Every row gives one point. The points of each table are mixes of a few directions, plus a little noise. How many directions does each table use, and how many do they share? Where both have some left over, give the other angles between the two spaces (their principal angles), to ten degrees, smallest first.
In the rows, 128 means zero.

First (7 x 3)
[[127 126 156]
 [153 158 170]
 [ 89  78 119]
 [158 164 140]
 [178 194  91]
 [ 75  59 127]
 [117 113  94]]
Second (7 x 3)
[[130 128 132]
 [170 183 166]
 [ 93  85 100]
 [138 142 137]
 [179 190 170]
 [ 92  84  97]
 [ 90  83  97]]
Directions: first 2, second 1, shared 1

First (7 x 8)
[[115  93 164 134 149 111 119 135]
 [111 177 210 163  95 139 149 110]
 [186  75   7  53 166 135 101 137]
 [107 125 141 148 130 117 127 136]
 [177 161 158  94 107 163 140  94]
 [ 92 150  47 162 116 114 129 153]
 [110 116 169 146 133 118 127 131]]
Second (8 x 8)
[[109 140 116 123 113 118 110 120]
 [234  60 185 154 206 184 231 171]
 [156 108 143 136 149 144 156 141]
 [ 54 177  87 110  73  88  56  96]
 [ 76 163 101 115  90 101  78 106]
 [133 124 130 130 131 130 133 129]
 [118 135 122 125 120 122 118 124]
 [143 118 136 133 140 137 143 135]]
Directions: first 3, second 1, shared 0; angles 60

First (10 x 11)
[[141  93 148 130 108 138  58 122 152 167 120]
 [106 189  93 125 162 111 249 139  86  60 141]
 [130 124 131 128 125 129 119 127 131 133 127]
 [129 126 130 128 127 129 123 127 130 131 128]
 [129 124 130 128 126 129 120 127 131 132 127]
 [144  84 153 130 103 140  40 120 158 177 119]
 [125 136 124 128 132 126 143 129 123 119 130]
 [125 138 122 128 133 125 147 130 121 117 130]
 [130 123 131 128 125 129 119 127 131 133 127]
 [122 145 118 127 137 123 161 131 117 109 132]]
Second (9 x 11)
[[140 131 132 117 140 126  99 121 164 128 162]
 [154 134 119  95 133 116 137 133 136 100  87]
 [144 142 125 134 127 152 114 110 129 159 186]
 [ 87 109 137 160 120 126 145 141 102 124 100]
 [153 155 123 100 122 111 124 124 143 157 164]
 [ 82 101 137 165 125 132 142 141 102 111  91]
 [165 157 119 113 124 141 117 109 134 170 193]
 [114 117 132 118 129 101 136 145 135 101  80]
 [113 107 129 151 132 149 139 130 105 100  88]]
Directions: first 1, second 4, shared 0; angles 60

First (8 x 18)
[[154 151 143 174 178  92 152 155 121 131 134 122 157 135 128  86 136 107]
 [138 163 132 172 180 128 155 170 115 104  91  97 144 112 106  97  97 100]
 [146 145 140 159 162 107 148 148 123 125 127 121 148 129 123  99 130 112]
 [ 64 100  73  65  40 186  58  70 144 161 121 144  49 149 201 222 117 199]
 [121 139 125 134 139 147 137 144 122 106  97 109 124 110 108 126 103 118]
 [119  93 135  69  79 164 125 106 130  96 126 131 123 100  70 150 123 121]
 [138 101 142  96 102 123 128 109 132 125 157 145 137 124 106 132 150 125]
 [146 131 133 155 146  76 121 119 136 173 173 153 138 168 187 114 169 144]]
Second (9 x 18)
[[153 112  90 143 114 108 123 123 136 149 104 137  47 146 163 152 136 120]
 [ 98 137 167 113 107 141 139 116  76  79 115 171 210  90 112 111 138 152]
 [182  94  82 138 116 101 130 128 161 156 110 117   7 153 135 154 135  87]
 [104 147 159 119 157 148 128 139 138 125 165  98 200 122  96 105 112 132]
 [ 62 182 134 151 161 148  96 131 121 158 150 116 194 149 201 125 112 191]
 [139 117 152 108 132 135 144 134 134 106 143 114 157 110  67 111 124 103]
 [123 133 119 137 129 126 121 127 129 140 124 130 116 138 153 135 128 138]
 [172 101  82 140 120 104 127 127 159 161 111 120  16 154 148 155 132  99]
 [116 128 170 104 118 141 146 125  99  79 129 148 204  90  76 105 132 127]]
Directions: first 3, second 3, shared 1; angles 70, 90

First (8 x 32)
[[129 111 131  94 147 138 145 170 137 108 165 106 160 121 120 117 121 155
  128 140 123 116  98 134 131 134 165 126 140 117 109 140]
 [141 114 143  97 118 125 152 168 137  78 162 121 141 114  81  97 138 133
  111 162 151 138 109 131 145 112 192 147 124 124  99 160]
 [111 145 114 137  85 119 117 119 153 101  94 146 129 139 101  91 135 109
  124 140 152 159 141 133 111 107 140 127 117 128 122 121]
 [ 84 124 112 134 159 140 121 119 138 163 125 122 135 146 164 161 117 173
  151 112  89  78 125 119 101 175  83 113 114 142 152 113]
 [108 174  87 153 121 164 118  88  92 153 116 123 132 123 209 133  87 116
  147 110 128 106 122 108 107 136  50  94 169 122 133 148]
 [125 133 115 147 127 129 105 116 131 159 102 126 132 137 143 125 136 123
  135 110 116 157 152 144 118 125 107 114 134 116 135  82]
 [159 126 147 155 108 107 133 112  97 129 124 144  77 108  97 123 167  91
  103 143 151 171 168 129 164 102 141 166 109 133 120 132]
 [170  96 172 103 161 101 130 132 140 133 137 134 118 140 106 173 124 126
  126 109 115  99 109 129 149 130 148 133 116 143 151 130]]
Second (10 x 32)
[[127 129 138 123 123 140 119 130 129 133 123 119 131 132 129 127 123 132
  127 127 132 135 129 122 125 123 120 133 121 139 122 135]
 [128 129 131 127 127 132 125 128 129 130 126 125 129 130 128 128 126 129
  127 128 129 131 127 126 127 127 126 129 126 132 126 130]
 [131 122  86 149 144  83 162 120 122 107 145 160 114 111 123 131 148 114
  131 132 112 102 127 152 141 144 159 109 158  85 153 101]
 [129 128 124 130 128 124 131 128 127 126 129 130 128 127 127 128 130 127
  128 128 126 126 128 130 129 130 131 127 130 125 129 126]
 [131 123 100 142 138  98 151 123 124 114 140 149 119 117 126 130 141 119
  131 131 118 111 127 144 137 139 149 115 148  99 145 110]
 [121 145 240  71  85 249  37 147 145 182  83  43 164 174 140 121  75 166
  119 115 171 197 131  62  95  86  45 178  49 244  62 201]
 [131 120  76 154 147  74 169 119 121 102 149 167 111 107 122 131 153 111
  132 134 108  96 126 159 143 148 166 105 165  75 158  94]
 [127 129 136 124 124 137 122 130 129 132 125 122 130 132 129 127 125 131
  128 127 132 133 128 123 126 125 121 132 122 136 123 133]
 [127 130 141 121 123 142 117 131 130 134 123 118 132 133 129 127 122 132
  127 127 133 136 129 121 124 123 118 134 119 142 120 136]
 [130 124 105 139 137 102 147 125 125 116 137 145 121 118 126 130 139 121
  130 130 119 113 128 142 135 137 146 117 144 104 141 113]]
Directions: first 6, second 1, shared 0; angles 80
